Each row is a point. The ring and each string are closed loops that go straight from each point to the next, and from the last back to the first. Before rounding, they use only three directions, however many columns there are. How many times does the string pass through the ring? Passing back the other way cancels.
(in the rows, 128 means zero)

Ring (7 x 3):
[[116 185  82]
 [121 205  99]
 [125 168 160]
 [125 127 186]
 [109  77 185]
 [ 94  88 138]
 [102 134  96]]
String (18 x 3):
[[147 115 204]
 [132  78 231]
 [106  67 214]
 [100 112 157]
 [115 109 153]
 [114  86 154]
 [ 92  71 133]
 [ 95  95 107]
 [115 126 106]
 [116 140 129]
 [100 167  95]
 [111 208  65]
 [131 225  73]
 [138 228  92]
 [117 235 107]
 [106 198 132]
 [108 153 141]
 [127 140 155]]
Times through: 1
String (25 x 3):
[[118 152 145]
 [107 163 153]
 [120 169 173]
 [138 170 184]
 [145 153 164]
 [145 169 160]
 [131 160 143]
 [115 171 131]
 [104 201 112]
 [114 244  79]
 [136 226  75]
 [135 210  72]
 [134 168 103]
 [119 159 109]
 [101 163 104]
 [ 99 177  82]
 [105 197  56]
 [127 191  72]
 [132 180  94]
 [122 150 128]
 [108 189 104]
 [108 217  99]
 [123 237 111]
 [137 192 139]
 [131 162 148]]
Times through: 4

Ring (7 x 8):
[[103  90 166 143 145  97 122  95]
 [107 117 146 170 154 116 112  83]
 [126 155  89 166 147 163  97  89]
 [144 161  58 135 125 192  89 110]
 [149 131  73  95 103 183  94 133]
 [138  97 106  74 101 150 111 138]
 [119  73 143  80 114 112 126 127]]
String:
[[118 127 106 137 143 139 114  96]
 [116 146  76 135 153 149 120  89]
 [124 167  68 164 155 168 103  83]
 [133 161 109 202 144 172  75  86]
 [134 164  93 186 142 177  80  89]
 [136 180  50 164 146 191  90  90]
 [132 174  24 121 146 186 113  96]
 [128 143  81 133 138 161 107 101]
 [128 126 121 152 131 149  95 103]
 [123 149 122 197 150 153  87  82]
 [111 147 129 205 165 136  98  69]
 [101 124 130 165 164 114 122  76]
 [110 109 121 124 145 119 126  97]
 [100  93 136 113 149  97 140  96]
 [ 90  73 171 122 153  72 144  92]
 [ 94  70 189 136 147  74 132  94]
 [118 103 168 169 135 121  97  98]
 [117 101 146 138 133 122 110 104]
 [113  94 128 103 132 115 128 110]
 [ 93  66 164  99 145  73 149 101]
 [ 92  75 169 122 152  75 143  93]
 [ 99  93 138 116 149  97 139  95]
 [119 117 137 156 139 132 103  97]
 [124 125 144 179 138 141  89  94]]
Times through: 0
String:
[[102  48 149  44 123  78 158 127]
 [ 99  58 180 101 134  76 139 110]
 [101  72 197 149 140  83 119  97]
 [ 93  61 174 102 143  70 147 102]
 [ 96  67 159  95 141  79 147 105]
 [ 92  54 183 101 141  65 147 104]
 [109  78 184 142 134  96 114 104]
 [121 100 153 143 128 126 103 108]
 [122  96 128 104 123 127 117 117]
 [119  56 111   7 102 107 154 148]
 [129  87 107  59 107 135 126 136]
 [129 115 116 123 123 146 104 114]
 [141 115 120 125 109 161  89 125]
 [156 114  69  56  85 185  99 153]
 [156 121  70  71  89 187  95 147]
 [147 126 117 141 107 173  77 123]
 [135 118 106 114 117 156 101 120]
 [138 105  81  60 103 157 118 138]
 [134  97  91  57 105 147 123 137]
 [129 106 124 117 118 142 105 118]
 [127 110 129 131 124 140 102 112]
 [120  90 120  83 121 123 128 121]]
Times through: 1

Ring (6 x 12):
[[148 158 133  97 151  92 157 115 123 115  61 149]
 [ 93 182  65 116 131 129 121 106 120 120  90 179]
 [ 71 155  67 131  92 154  87 131  95 151 145 169]
 [ 94 114 119 133  78 149  86 157  82 170 170 135]
 [158  89 194 105  93 105 128 170  76 167 132 109]
 [176 104 198  91 116  86 152 157  87 149  95 116]]
String (26 x 12):
[[154 161 138 106 178  88 164 102 153  98  53 132]
 [138 171 116 110 172  98 155  98 152  99  59 144]
 [121 154 115 130 160 118 131 107 153 111  98 127]
 [120 150 114 109 119 117 127 129 103 136 100 155]
 [105 185  70  91 109 117 131 119  83 132  71 204]
 [ 81 203  35 101 113 131 120 106  94 125  77 217]
 [ 55 211   7 115 108 149 102 101 100 126  94 223]
 [ 51 190  24 137 114 160  88 104 119 129 126 189]
 [ 56 167  47 151 118 164  81 111 131 133 149 159]
 [ 84 140  96 155 132 151  92 119 145 132 153 120]
 [103 137 110 126 108 135 106 135 105 146 134 142]
 [104 139 106 106  78 132 106 150  65 163 127 170]
 [ 99 129 110 115  72 139  96 156  66 169 146 160]
 [ 97 113 119 114  49 145  86 173  44 187 166 157]
 [107  95 144 119  50 143  86 180  48 191 178 136]
 [119  75 175 144  87 142  88 170  97 175 192  84]
 [125 102 162 146 130 130 108 141 136 143 156  85]
 [127 112 154 138 132 125 115 136 133 139 140  98]
 [157  82 202 122 113 110 124 162 105 158 144  83]
 [193  69 239  84  87  82 148 187  56 175 117 100]
 [193  85 226  83 103  78 156 173  70 161  99 107]
 [176 100 204 107 137  89 151 148 116 138 102  93]
 [145 122 161 117 135 107 135 135 122 134 109 113]
 [154 132 156  90 116  95 147 143  88 141  84 145]
 [175 145 161  61 113  73 171 144  66 139  44 172]
 [180 159 157  67 148  65 184 123 100 115  24 163]]
Times through: 3

Ring:
[[126 150  89 124 139 150 119 136 151 146 135 114  75 132]
 [107 126 136 118 156 152  82 151 144 149  87 124 134  95]
 [101 106 151 113 151 144  73 145 133 141  66 130 156  93]
 [106  94 142 111 135 133  85 129 124 130  69 130 147 112]
 [121 104 128 112 120 129 118 114 123 130 111 121 123 128]
 [129 122 122 115 121 135 136 115 130 140 144 114 108 125]
 [138 146 100 121 124 142 150 119 142 147 172 107  78 133]
 [137 156  77 125 128 146 142 125 150 144 164 108  55 146]]
String:
[[122 140 115 120 142 149 115 138 146 149 131 115 103 113]
 [130 139  82 121 126 140 129 122 143 136 137 114  68 149]
 [143 158  48 126 116 140 154 113 150 134 171 107  25 175]
 [153 173  40 129 112 143 176 110 154 141 205  99   8 178]
 [136 159 115 123 138 153 147 134 150 162 181 104  90 109]
 [123 139 136 118 143 150 121 138 143 156 142 113 121  96]
 [132 137  98 120 124 140 136 120 140 140 148 112  81 138]
 [142 142  70 121 110 134 156 106 139 132 167 108  49 166]
 [146 155  86 122 117 141 168 112 144 147 196 102  58 145]
 [140 157 113 122 131 149 156 127 147 160 190 103  86 114]
 [127 144 134 119 143 151 128 138 145 159 153 110 116  97]
 [126 132 107 119 130 141 124 126 139 141 133 115  94 129]
 [136 146  78 122 122 140 143 118 144 138 157 110  59 152]
 [148 166  34 128 113 141 163 111 153 135 184 104   7 184]
 [139 165  56 128 127 148 145 125 156 143 169 107  33 160]
 [123 155 115 124 151 158 116 148 155 159 143 112  98 104]
 [125 157  69 127 141 152 114 140 158 143 130 115  54 146]
 [119 137  90 122 138 146 105 135 147 137 110 120  81 138]
 [116 129 110 119 140 145 101 136 142 140 105 121 103 123]
 [112 128 145 117 152 151  96 147 142 154 108 120 139  88]
 [102 124 164 116 165 156  76 160 144 158  86 125 162  69]
 [ 94 113 163 115 167 154  56 163 141 151  55 131 169  72]
 [101 111 139 115 153 146  70 148 138 140  63 130 143 100]
 [110 116 119 116 140 141  90 136 137 135  85 126 118 120]
 [112 124 141 116 148 148  97 143 140 149 104 121 135  95]
 [103 125 165 116 164 156  79 159 143 159  90 124 162  68]
 [ 96 128 167 118 177 163  60 172 150 162  71 127 168  59]
 [110 133 106 121 150 150  85 147 149 141  87 124 103 120]
 [119 136  94 121 138 146 106 135 146 138 111 119  85 135]
 [120 135 115 119 140 147 111 136 143 146 122 117 105 116]]
Times through: 0

Ring (9 x 14):
[[ 99  90 150 166 119  84 145 152  53  90  80  74 169 146]
 [102 112 143 158 123  88 140 141  66 108 104  92 177 159]
 [121 143 126 136 121 111 143 123 116 145 140 132 156 160]
 [137 162 113 118 117 133 148 110 163 173 158 164 122 147]
 [142 172 110 111 120 140 148 103 190 186 161 180  95 134]
 [134 174 116 112 129 134 143 102 205 187 146 184  65 114]
 [125 158 126 123 131 123 142 111 184 168 124 164  66 108]
 [113 117 140 144 124 106 146 134 126 127  91 118  97 112]
 [105  91 148 159 117  95 149 149  80  99  75  86 133 124]]
String (25 x 14):
[[100  47 157 179 101  83 158 174  11  56  50  37 186 142]
 [ 84  71 163 181 123  67 142 163  22  67  55  48 178 143]
 [105 137 139 145 134  96 135 126 117 135 111 123 126 136]
 [117  89 140 153 106 107 157 149  81 103  86  90 143 133]
 [118  65 144 160  97 107 164 161  63  84  66  71 144 125]
 [116  81 143 155 106 107 159 152  86  98  72  87 123 117]
 [111  98 146 150 120 104 150 143 118 112  67 104  84  96]
 [109 152 137 134 142 104 133 116 164 155 108 148  71 106]
 [116 150 131 133 132 111 138 117 152 154 121 146  99 124]
 [133 134 123 127 113 129 154 123 155 151 120 144  94 119]
 [139 181 113 105 130 141 143  97 226 197 148 196  42 103]
 [133 202 113 103 143 135 133  87 237 210 160 209  42 109]
 [128 209 114 104 148 130 129  85 236 213 164 211  47 113]
 [125 182 120 116 139 123 135  99 197 187 148 182  74 121]
 [131 143 122 126 118 127 150 119 156 156 129 149 102 126]
 [146 166 110 107 118 148 152 104 213 188 146 186  55 107]
 [132 201 115 102 145 136 133  87 249 211 151 212  20  94]
 [115 173 129 124 144 113 131 104 187 176 130 170  67 112]
 [119 139 131 135 126 113 143 122 144 147 116 138 102 124]
 [122 115 133 140 115 116 152 134 128 130  99 121 104 117]
 [117  80 143 154 106 109 160 152  94  99  67  88 111 108]
 [101  60 157 171 110  89 155 164  54  73  44  59 132 113]
 [ 94 127 148 155 140  83 131 132 101 121  93 108 127 131]
 [110 111 140 150 120 100 146 139  96 117  97 104 136 135]
 [112  70 146 164 102  99 159 160  51  82  72  67 163 138]]
Times through: 5

Ring (10 x 14):
[[159  74 118 153 119 184 137 134 171 145 125 118 140  88]
 [123 110 150 112 156 114 114 140 133 133 142 126 152 125]
 [ 89 144 167  92 185  66 108 149  96 118 158 133 166 144]
 [ 59 177 172  88 208  38 114 158  63 103 171 139 182 148]
 [ 58 190 157 103 209  49 131 165  64 104 178 139 193 128]
 [ 82 179 136 121 192  82 145 164  94 118 176 135 193 103]
 [128 144 106 149 157 145 159 158 148 143 163 125 182  69]
 [157 113  90 170 130 189 166 150 178 154 148 119 169  52]
 [175  79  85 185 108 223 166 140 193 155 129 114 150  48]
 [172  67  98 176 106 216 154 135 186 150 122 115 140  65]]
String, 26 rows:
[[107 141 120 149 162 134 154 155 117 123 155 128 175  87]
 [130 132 114 143 154 143 150 153 148 142 156 124 173  80]
 [162 121  98 147 139 167 154 152 190 167 157 119 173  61]
 [200  98  73 168 113 215 167 148 235 189 150 111 168  31]
 [203  77  63 194  96 248 178 143 232 179 135 109 157  21]
 [139  97  96 188 124 201 169 144 147 129 131 121 155  61]
 [135  97 103 181 127 192 163 143 142 126 131 122 153  69]
 [131 113 119 149 144 154 146 146 143 134 143 124 160  87]
 [183  75 102 155 112 199 143 137 206 167 132 113 146  68]
 [202  48  98 163  93 225 141 129 225 173 118 109 132  66]
 [160  88 119 141 128 169 134 138 177 153 136 118 148  89]
 [132 106 127 141 143 148 136 143 143 135 140 123 155  98]
 [151  93 135 121 138 143 119 137 167 150 138 120 147 108]
 [144  92 153 100 146 119 102 134 158 148 138 122 143 130]
 [ 98 118 158 115 165 101 115 142 100 113 141 130 152 136]
 [ 89 133 147 129 169 107 131 148  91 107 147 132 162 122]
 [100 136 144 122 170 104 129 149 107 120 153 130 167 117]
 [ 91 153 163  91 188  64 112 152 101 124 164 133 173 137]
 [ 57 186 187  61 220   7  97 159  64 110 179 140 186 165]
 [ 25 201 185  82 228   8 114 164  22  82 178 145 191 162]
 [ 50 176 158 117 201  62 134 160  49  90 166 140 183 132]
 [ 96 151 140 122 177  99 135 155 106 121 161 131 176 110]
 [ 82 181 149 100 200  60 129 163  96 124 179 135 192 119]
 [ 65 206 147 100 214  45 137 171  79 117 191 139 206 115]
 [ 73 191 132 125 198  79 151 169  85 115 181 136 200  98]
 [ 88 163 122 148 176 117 159 161  96 113 164 132 186  88]]
Times through: 4

Ring, 9 rows:
[[132 121 138 139 121 119 140 128 111 106 107 139 177 118]
 [133 124 133 132 123 118 131 135 123 103 116 138 153 121]
 [132 129 126 116 122 121 115 147 141 109 131 134 110 128]
 [131 132 118 104 120 124 101 153 161 119 142 130  68 131]
 [132 130 114 110 121 125  99 147 172 120 141 130  53 122]
 [133 125 116 122 120 125 108 135 166 119 130 132  72 112]
 [132 121 126 131 116 125 124 125 143 123 116 134 115 111]
 [130 120 137 136 112 126 139 121 117 125 105 136 160 116]
 [130 119 142 140 114 123 146 122 103 117 101 139 186 118]]
String:
[[133 119 143 152 125 115 151 121  98  95  97 143 209 113]
 [136 120 131 151 132 113 135 125 128  87 108 141 163 105]
 [137 121 125 148 134 113 127 128 141  86 115 140 140 104]
 [139 123 123 150 142 108 123 133 145  72 118 142 138 102]
 [128 132 136 105 113 125 123 152 119 124 129 133 134 143]
 [129 129 130 112 115 125 120 145 132 122 128 133 118 133]
 [134 128 122 122 125 120 112 143 152 106 130 134  98 120]
 [135 131 113 116 131 118  98 151 173  99 142 133  62 119]
 [136 127 115 128 131 118 106 140 168  99 133 134  78 110]
 [128 129 130 110 112 127 119 144 134 129 128 132 112 133]
 [127 132 127  97 108 130 109 152 143 138 137 129  86 140]
 [133 126 119 122 123 122 110 139 159 112 130 133  84 116]
 [128 128 129 109 111 128 117 143 137 132 128 131 106 132]
 [128 130 122 101 109 131 106 146 155 140 136 128  69 132]
 [136 123 108 130 127 123 101 130 186 111 132 132  48  99]
 [136 121 115 139 128 120 112 126 168 105 122 135  85  99]
 [137 119 117 146 130 118 117 122 163 100 118 137  98  95]
 [134 117 123 145 120 123 127 116 148 116 109 136 118  98]
 [126 122 140 122 102 132 138 126 111 144 108 133 153 127]
 [125 126 141 110 102 132 134 137 109 143 116 132 149 138]
 [128 124 137 122 110 127 133 132 117 129 114 134 148 127]
 [126 118 152 136 102 129 159 117  79 136  92 138 217 126]
 [131 115 148 155 115 121 160 110  89 112  87 142 222 110]
 [126 124 145 121 105 128 143 133  96 133 108 135 180 135]
 [125 126 146 114 103 129 141 137  95 137 111 134 176 141]]
Times through: 0
String (24 x 14):
[[127 130 135 107 110 127 123 147 122 129 126 132 129 139]
 [129 132 131 105 116 124 117 153 131 120 133 133 116 140]
 [136 131 115 119 133 116 101 152 166  93 141 134  76 120]
 [136 127 115 125 131 118 106 142 166  99 134 134  79 113]
 [130 128 128 114 115 126 118 142 138 124 127 133 111 128]
 [127 132 125  97 109 130 108 152 146 136 138 129  82 139]
 [134 125 117 127 126 121 110 136 162 108 129 134  84 111]
 [140 123 100 139 138 117  93 130 204  94 136 133  29  89]
 [138 121 103 138 132 120  99 126 196 104 130 133  40  90]
 [129 126 126 115 110 130 118 135 143 135 124 131  99 124]
 [130 125 128 122 115 126 122 135 138 123 121 133 116 121]
 [136 120 117 143 128 120 117 122 162 104 118 136  98  97]
 [139 116 109 154 133 118 112 114 182  98 117 136  75  81]
 [131 124 121 122 114 128 115 131 155 129 124 131  88 115]
 [129 127 128 113 111 128 119 139 138 131 125 132 108 128]
 [138 123 110 137 132 118 105 131 178  99 129 135  68  98]
 [138 127 102 123 133 120  89 141 200 102 143 131  22 103]
 [136 132 101 107 130 122  81 154 201 108 154 129   7 116]
 [136 130 108 119 132 118  94 147 183  99 143 132  47 113]
 [129 128 130 114 114 126 120 142 134 125 126 133 116 130]
 [128 132 131 102 112 127 116 152 132 128 133 131 110 141]
 [133 131 125 115 125 119 112 151 144 104 135 134 106 130]
 [138 125 119 139 138 112 114 138 156  82 126 138 109 107]
 [132 127 128 123 121 121 121 140 137 110 124 135 121 123]]
Times through: 0

Ring, 9 rows:
[[120 137  72 154 144 144  69 161 133 158 130 104 107 102]
 [116 142  56 167 136 137  73 154 136 143 146 107 104 101]
 [126 137  78 162 126 126 108 139 132 122 148 121 119  99]
 [141 126 119 142 124 122 142 130 125 114 133 133 140  98]
 [152 117 166 116 122 116 186 118 113 115 115 141 159 103]
 [150 118 177 108 121 111 203 112 108 122 111 139 161 109]
 [141 124 169 108 124 111 198 114 106 138 110 129 152 117]
 [134 128 145 115 134 124 157 132 112 155 109 117 138 115]
 [129 129 112 130 144 140 103 153 122 165 112 109 122 108]]
String, 30 rows:
[[117 146 115 142 110  96 192 102 113 127 148 120 128 123]
 [120 145 141 128 106  87 227  90 105 128 141 123 138 130]
 [149 117 199  89 127 112 218 112  99 145  94 132 164 120]
 [158 106 198  85 143 135 170 139 106 156  78 131 163 107]
 [148 115 157 110 142 137 139 144 116 150  97 125 147 103]
 [129 133 120 134 128 121 147 130 118 141 127 118 130 112]
 [116 144 107 139 124 112 156 122 116 150 136 110 120 122]
 [132 125 131 115 150 145 108 157 117 179  97 106 127 111]
 [145 112 136 110 163 165  72 178 123 181  82 110 132  98]
 [140 119 123 124 151 151  90 164 125 162 101 115 130  99]
 [127 135 108 140 129 123 133 134 122 140 131 117 126 109]
 [111 149  78 157 123 115 129 128 124 142 150 108 110 116]
 [101 154  41 173 132 129  79 147 133 155 155  96  91 112]
 [119 135  42 166 157 165   7 188 144 168 129  97  94  92]
 [141 118  94 141 157 165  43 182 137 156 108 115 121  86]
 [133 128 101 142 139 139  99 151 128 142 124 118 125  99]
 [110 150  66 166 120 114 124 127 128 132 158 111 108 112]
 [ 98 162  37 185 112 105 123 120 132 124 180 107  96 116]
 [110 151  34 188 121 122  87 138 140 117 173 113  99 100]
 [110 152  55 178 113 109 126 122 132 115 171 116 108 108]
 [132 134  79 166 122 125 111 136 135 107 152 129 124  93]
 [163 105 138 129 141 149 103 157 131 115 107 142 153  79]
 [156 111 144 124 137 140 125 147 124 123 108 137 151  90]
 [133 131 119 137 126 121 146 129 121 130 130 125 134 106]
 [129 137 119 142 115 106 174 113 118 117 142 128 135 111]
 [149 122 163 122 112 104 207 105 112 102 127 145 160 106]
 [177  97 218  89 127 122 208 119 108 107  89 158 187  94]
 [176  96 217  86 133 129 194 128 108 119  82 152 183  95]
 [158 110 180 103 133 127 174 130 112 129  97 139 163 101]
 [145 120 145 120 134 130 145 137 118 137 110 128 145 103]]
Times through: 5

Ring, 7 rows:
[[134 111  99 139 148 120  82 165 133 173 169 118 100 149]
 [127 122  91 138 131 127 102 155 142 152 148 126 103 151]
 [124 125 114 134 113 154 142 127 121 135 111 136 133 124]
 [124 123 156 130 110 171 163 105  96 122  90 141 157  85]
 [128 117 181 130 122 167 154 104  86 124  98 137 159  66]
 [138 103 170 134 148 149 116 130  85 161 139 124 143  85]
 [142 100 146 137 157 137  94 149  95 180 162 117 128 110]]
String:
[[159  81 124 138 171 148  87 165  66 240 182 109 142 136]
 [137 107 136 136 143 143 110 142 102 167 145 123 130 114]
 [128 116 140 136 140 130 103 141 123 140 145 125 115 109]
 [131 113 144 137 149 124  91 147 123 146 156 122 110 108]
 [152  87 145 138 173 134  77 162  81 211 184 109 129 117]
 [160  79 137 138 174 147  85 162  62 237 182 108 144 125]
 [149  92 131 137 160 144  94 155  83 207 167 115 135 125]
 [130 115 132 136 140 131 103 144 122 148 147 125 115 117]
 [119 128 129 137 134 116  96 144 152 116 145 128  95 117]
 [121 126 123 137 135 118  96 147 148 125 147 127  97 123]
 [130 116 129 136 134 139 114 139 118 148 137 127 123 117]
 [140 105 105 137 143 143 106 154 105 189 154 121 127 143]
 [128 119 128 135 131 140 117 137 121 143 133 129 122 117]
 [133 114 106 136 131 146 118 145 114 168 138 127 127 138]
 [134 115  88 135 123 154 128 145 112 176 131 129 132 152]
 [131 117 111 134 123 155 133 135 109 159 123 131 136 130]
 [122 125 128 134 121 142 128 130 128 127 121 134 123 114]
 [108 142 127 134 107 132 132 123 158  83 107 141 106 109]
 [119 132 116 132 100 162 159 116 122 120  92 143 139 118]
 [110 140 126 133 104 141 142 119 148  91 100 142 116 109]
 [119 128 135 135 122 136 123 129 135 115 122 134 117 107]
 [133 114 122 134 124 160 138 130  99 160 120 132 144 120]
 [133 115 102 134 117 166 145 133 101 169 115 133 146 137]
 [138 110  98 135 125 162 135 141  96 185 128 129 144 144]
 [131 115 125 135 131 147 122 137 110 155 132 128 130 120]
 [119 129 127 136 125 129 114 136 143 117 130 132 108 115]
 [116 133  94 139 128 109  91 156 172 119 149 128  80 146]
 [127 121  74 141 145 102  68 177 165 159 178 119  75 171]
 [144 101  79 141 162 115  64 184 127 208 193 110  95 172]
 [136 108 100 141 160 107  63 176 139 178 187 113  88 153]
 [153  88 110 140 173 128  67 177  94 227 195 107 117 149]]
Times through: 2
String, 27 rows:
[[159  81  99 141 180 128  60 186  87 249 206 103 118 161]
 [155  86 106 140 170 135  76 174  87 233 189 108 125 151]
 [150  92  97 141 170 122  65 181 107 221 196 108 108 159]
 [121 125 107 140 143 102  74 163 164 131 167 122  78 139]
 [119 128 124 137 131 120 102 143 150 118 140 129  98 120]
 [136 109 107 137 141 138 104 153 114 177 152 122 120 140]
 [136 111  80 138 138 134  99 163 126 184 158 122 111 163]
 [135 113  77 137 129 145 115 156 119 184 144 126 122 164]
 [133 115 105 135 125 154 130 139 108 168 128 130 135 137]
 [124 123 127 134 122 145 129 130 123 133 121 133 126 115]
 [109 141 132 133 106 137 138 119 152  85 103 141 113 105]
 [122 127 137 130 101 174 170 106 102 123  84 143 156  99]
 [134 114 146 129 107 192 180 102  68 155  83 141 181  94]
 [136 110 144 131 121 176 155 116  78 161 105 134 165 100]
 [128 118 142 133 123 156 139 122 105 139 114 134 141 102]
 [114 134 145 133 112 143 139 117 135  97 105 139 123  95]
 [116 134 144 130  98 168 170 101 115 101  79 146 149  91]
 [133 115 128 130 108 185 172 112  80 159  91 139 170 110]
 [134 114 116 132 116 173 153 125  90 167 108 134 156 124]
 [128 118 128 135 127 147 125 133 115 145 127 130 130 116]
 [116 133 118 136 120 128 116 136 151 111 126 134 103 122]
 [118 132  78 139 124 116  98 158 167 131 146 129  86 159]
 [134 114  67 140 143 120  82 175 142 184 172 119  94 177]
 [142 104  96 138 149 134  92 164 112 196 166 118 117 153]
 [136 109 117 137 143 137 102 151 112 172 153 122 121 131]
 [123 123 120 138 139 115  90 152 148 132 154 125  94 127]
 [129 116 112 140 152 106  70 166 148 152 175 118  86 139]]
Times through: 3
